Each row is a point. Each copy is the shape, with its points in the same order, stretched, turned, moved and blurred by noise. Some copies are also mirrored. Which?

Shape:
29	-11	28
11	68	7
34	-38	6
42	-45	-5
4	75	28
32	23	0
-55	-16	-15
-12	26	-7
-35	-26	-8
Copy 1:
28	13	13
6	-43	57
20	15	-15
19	10	-26
10	-31	71
17	-25	20
-67	20	22
-23	-16	32
-44	24	13
Copy 1 is: mirrored
Copy 2 (9 x 3):
-6	-14	32
64	27	-20
-34	-39	21
-40	-49	19
74	48	-6
27	-14	-4
-50	42	-27
10	22	-26
-52	22	-14
Copy 2 is: only turned
Copy 3:
-35	0	3
-1	63	4
-30	-22	-15
-33	-24	-26
-8	69	19
-18	27	-15
44	-24	16
16	21	3
25	-24	10
Copy 3 is: mirrored
Copy 4, 9 rows:
64	-14	15
-1	35	-40
68	-38	25
61	-57	24
12	49	-43
29	-5	-23
-32	22	47
-6	25	-4
-10	3	50
Copy 4 is: only turned

Shape:
-33	3	10	22	-19	50
33	9	23	17	-42	40
-20	-1	-47	19	12	-1
-34	-20	-38	19	-46	-63
69	15	25	17	-15	35
2	-19	18	-34	-40	-8
-24	-9	9	2	-4	50
19	3	-21	30	28	27
-8	42	17	6	48	16
-19	-15	-24	30	-8	47
-25	-11	-7	10	7	-30
-14	17	-10	-19	-43	28
Copy 1:
-15	3	12	-20	48	58
26	22	-38	-26	56	40
-17	-30	14	42	-25	35
-20	-58	-14	-12	-75	23
37	35	-55	-2	71	11
36	2	0	-41	-3	4
2	1	25	-16	44	36
-6	-6	-10	43	28	19
-30	50	19	45	27	-5
-6	-33	8	9	36	57
-25	-23	7	10	-27	-3
17	24	4	-23	4	50
Copy 1 is: mirrored
Copy 2, 12 rows:
-58	-33	-13	-9	3	36
-51	-3	23	35	27	39
17	-34	-31	-1	-10	20
42	-50	-45	-4	59	5
-38	11	47	48	5	21
17	26	-13	-17	69	24
-28	-3	-11	-19	3	42
-3	-28	13	14	-30	22
-19	-2	-3	-12	-43	-28
-20	-37	-8	-2	-9	54
36	-27	-19	-23	17	-7
-33	10	-31	10	34	40
Copy 2 is: mirrored
Copy 3 (12 x 6):
-23	4	-42	-11	19	17
31	22	-58	41	23	15
-41	-11	31	15	9	-9
-60	-9	11	54	-83	-27
66	19	-40	45	54	6
18	18	-24	1	-60	29
-12	0	-23	-29	14	28
0	-15	20	15	65	-6
15	31	10	-43	65	-13
-37	-17	-12	11	27	16
-24	-9	18	-8	-25	-21
-12	42	-35	17	-16	27
Copy 3 is: mirrored
Copy 4 (12 x 6):
-35	33	-25	-55	-3	12
-29	4	-33	-37	-61	6
17	30	-28	-7	8	0
-20	7	-57	10	31	-49
-4	-6	-15	-6	-95	17
-34	-43	-21	-22	13	-1
-28	8	-17	-44	5	33
16	28	-20	4	-37	26
-2	29	31	-16	-19	14
-6	28	-48	-34	-11	28
-19	8	-13	16	17	-6
-20	-4	-29	-65	1	-19
Copy 4 is: only turned
